Every row gives one point. The last column is the point's height on a tilted bowl or saddle (a function of degree 2), plus a little noise. Count its main directions that bend up, bend down and stay straight.

Points (16 x 4)
-.15,.05,.09,.16
-.07,.25,-.53,.10
.47,-.60,-.20,.54
-.16,-.51,.31,.10
.22,-.21,.34,.37
.52,-.29,.16,.51
.70,.08,-.11,.45
-.53,.33,-.06,.53
-.90,-.94,-.38,.58
.16,-.18,.21,.23
.21,.01,-.58,.10
-.33,-.03,.14,.20
.45,.80,.23,.82
-.26,.22,-.28,.18
-.82,.14,.11,.76
-.51,-.02,-.25,.25
Directions: 2 up, 0 down, 1 straight

Points (22 x 5)
-.10,-.19,-.08,-.23,.00
.59,-.07,.24,-.02,.18
-.35,.02,.41,-.05,-.03
-.57,-.49,-.07,.03,.37
.15,-.27,-.22,.03,.01
.10,.33,-.43,.28,.32
-.13,-.53,.03,-.39,.16
-.05,.51,.35,.26,.11
-.23,-.14,-.02,-.50,.13
.61,-.28,.29,-.27,.20
-.27,.53,-.21,-.28,.32
-.13,-.15,-.29,.79,.59
-.11,-.38,.24,-.54,.19
-.03,-.37,-.34,.42,.31
.29,-.17,.22,-.17,.01
-.23,.58,.00,.03,.17
-.05,.94,-.47,.40,.94
.34,.06,.07,.31,.15
-.09,.19,.19,.19,-.02
-.45,.10,-.38,.43,.43
.06,-.21,-.10,.34,.12
-.41,-.60,.23,-.09,.29
Directions: 3 up, 0 down, 1 straight

Points (41 x 7)
.58,-.02,.54,-.25,.01,-.19,.04
.25,-.23,.08,-.58,.08,-.15,.35
-.26,-.61,-.30,-.14,-.11,-.42,.25
-.32,-.13,-.06,.11,-.27,.03,.14
-.38,-.29,.46,-.10,-.30,-.18,.24
.25,.25,-.20,-.34,-.29,-.29,.15
-.38,-.13,-.18,-.27,.28,.28,.09
.49,.25,-.44,.03,-.19,-.36,.04
.01,-.13,.33,.14,.19,.20,-.02
.14,-.03,.21,.42,.27,.16,.23
.57,.38,.00,.05,-.58,.30,.32
.03,.48,.13,.65,.18,.15,.62
-.23,-.43,-.65,.05,-.07,-.24,.20
-.07,-.31,-.10,.04,-.24,-.08,.14
.24,.10,.05,-.47,-.14,-.05,.22
.35,-.26,.02,.34,-.02,.07,.26
.13,.36,-.53,.71,-.20,-.06,.59
.22,.24,.11,-.37,.19,-.31,.18
-.80,.04,.25,-.10,-.70,-.03,.73
.38,.40,.33,-.50,-.22,.26,.16
-.08,-.10,.22,.06,.32,.17,-.01
.05,-.54,.05,.16,.24,.03,.24
.07,-.13,.24,.11,.37,-.10,.12
.27,-.46,.19,.20,-.10,.20,.22
.08,.35,.23,-.03,.16,.58,-.14
-.44,.17,-.64,-.48,-.24,.65,.88
.15,.06,.03,-.94,-.44,-.18,.94
-.24,.10,-.03,.05,-.22,.09,.13
.06,-.29,-.31,.41,-.12,.03,.29
-.26,.03,.09,.03,-.41,-.13,.13
.18,.29,-.13,-.27,-.14,.12,.22
.10,.13,-.37,-.14,.24,.27,.20
.02,-.57,-.12,.00,-.52,-.23,.31
-.29,-.28,-.17,-.19,.36,-.06,.14
.22,-.18,-.01,-.28,.13,.26,.12
-.59,.28,-.19,-.25,-.03,-.13,.37
-.15,-.14,.14,.32,-.27,-.19,.09
.06,-.45,-.11,-.03,.09,.13,.20
.42,.36,-.33,-.05,.04,-.50,.04
.19,-.56,.18,-.54,.30,.35,.30
.12,.14,.84,.01,.53,.27,-.07
Directions: 4 up, 1 down, 1 straight

Points (71 x 9)
.39,.16,-.06,.09,.44,.32,.36,-.45,-.85
.10,-.29,-.10,.37,.20,.03,-.10,-.16,-.30
-.04,-.02,.24,-.20,-.11,.12,.10,.40,-.09
-.06,-.14,.23,.01,-.06,.22,.22,.11,-.05
.20,.10,.15,.25,-.60,-.05,-.34,-.11,.15
-.18,-.12,.39,-.08,-.34,-.63,-.11,-.21,.03
-.04,-.06,.52,-.05,.05,.31,-.10,.30,-.04
.07,.32,-.16,-.57,-.22,-.17,-.39,.51,-.33
.65,.10,.02,.21,-.15,.13,.29,-.10,-.59
.33,-.20,.16,-.15,.12,-.34,.09,.09,-.28
.19,-.05,.54,.04,-.26,.16,.18,-.21,-.09
.35,.08,.05,.14,.24,-.36,-.13,-.09,-.46
-.08,-.16,.22,.06,.12,-.49,.04,.11,-.12
-.42,.28,.01,.10,-.20,.13,.34,-.14,-.20
.07,-.05,-.14,-.13,.25,.15,.03,-.14,-.35
-.33,.41,-.42,-.14,-.31,-.28,.37,.00,-.40
-.07,.12,.38,.19,-.21,-.27,.26,-.33,-.10
-.02,.08,.21,-.19,.34,.26,.61,-.12,-.43
-.07,-.12,-.20,-.32,.13,.14,.04,-.49,-.42
-.46,-.32,.22,-.08,.38,.08,.20,.25,.04
.50,-.11,-.15,-.17,-.12,.24,.17,.24,-.55
.20,.06,-.03,.34,-.30,.03,.33,-.03,-.28
-.17,.04,.41,.72,.05,-.77,.11,.16,-.42
.08,.02,-.12,-.08,.37,.27,.01,-.10,-.48
.54,.26,-.01,-.01,-.10,.13,-.11,-.03,-.44
-.35,-.15,-.23,-.07,.02,.05,-.29,.24,-.01
.18,-.30,.30,-.36,.08,.05,-.22,.38,-.29
-.30,-.34,-.07,-.41,.35,-.28,.08,.32,-.26
-.14,-.06,.01,-.22,-.13,.23,.37,.03,-.17
-.25,.22,.00,.17,-.39,-.08,.20,.20,.00
.41,-.12,.05,.26,.09,-.04,-.02,-.23,-.32
.28,-.29,.31,.07,-.13,.02,-.26,-.23,-.04
.21,-.08,-.24,-.49,-.03,-.46,.01,.11,-.38
.22,-.12,.05,.25,.19,-.20,-.10,.69,-.63
-.33,-.31,-.03,-.48,.48,-.41,-.02,.12,-.46
.01,.43,-.45,.55,-.67,.14,.37,-.46,-.65
.12,.57,-.06,-.50,-.02,.52,.01,-.46,-.64
.06,-.01,-.05,.27,.26,.34,.05,.03,-.44
.32,-.34,.53,.19,.01,.31,-.11,.19,-.25
.08,-.25,-.11,.10,-.22,-.25,-.05,.13,.03
.18,-.27,-.04,.05,.65,.05,.40,-.02,-.68
.90,.00,.21,.18,-.18,-.43,.00,-.22,-.39
.41,.10,.10,-.28,.38,.11,-.12,-.30,-.56
-.17,.05,-.14,-.25,-.22,.62,-.10,-.30,-.51
-.08,-.11,-.25,.36,-.50,.37,-.13,.02,-.08
.02,.06,.02,-.14,-.12,-.13,-.34,.23,-.06
.17,-.37,-.22,-.02,.24,.10,-.15,.32,-.48
.07,.39,.19,-.31,-.44,.32,.68,-.23,-.77
-.04,.10,.07,-.06,-.02,.46,.29,.03,-.29
.37,-.18,.12,.08,-.28,.08,-.06,.04,-.14
.40,-.61,-.08,.15,-.18,-.05,-.33,-.12,-.21
-.21,-.20,.28,-.07,.36,.18,.05,-.05,-.06
-.33,.21,.04,-.41,-.34,.38,.40,.18,-.32
-.22,.05,.03,-.18,-.38,-.36,.10,.02,-.02
-.07,.12,-.25,-.10,-.25,-.03,-.35,-.19,-.11
.29,.57,-.07,-.02,-.06,.09,-.16,-.20,-.36
.34,-.22,-.21,.35,.38,.48,.19,-.06,-.94
.49,-.29,-.06,-.35,.11,.13,.22,-.19,-.45
-.17,.31,.10,-.32,.06,-.15,-.44,-.07,-.20
-.29,.09,-.33,.46,-.14,-.21,.35,-.02,-.33
.35,.11,-.18,.18,.18,-.14,-.31,-.03,-.57
.06,.15,.00,.18,.00,.20,-.02,-.51,-.32
-.22,-.44,.14,-.24,.01,.02,-.16,.68,-.05
.20,-.27,-.26,.04,.00,-.06,.04,-.08,-.22
.16,.19,.18,-.38,.36,-.13,-.06,.05,-.40
-.11,-.54,.05,.05,.37,-.04,-.17,-.10,-.17
-.46,-.04,-.18,.62,-.50,-.32,-.33,-.18,.32
-.22,-.27,-.27,-.01,.49,-.39,-.02,.04,-.55
.94,.27,.35,.00,-.02,.05,.00,-.58,-.53
-.14,-.36,-.39,.14,-.28,-.55,-.25,-.09,.04
.23,-.12,.06,-.33,-.12,-.06,.39,.03,-.27
Directions: 0 up, 4 down, 4 straight
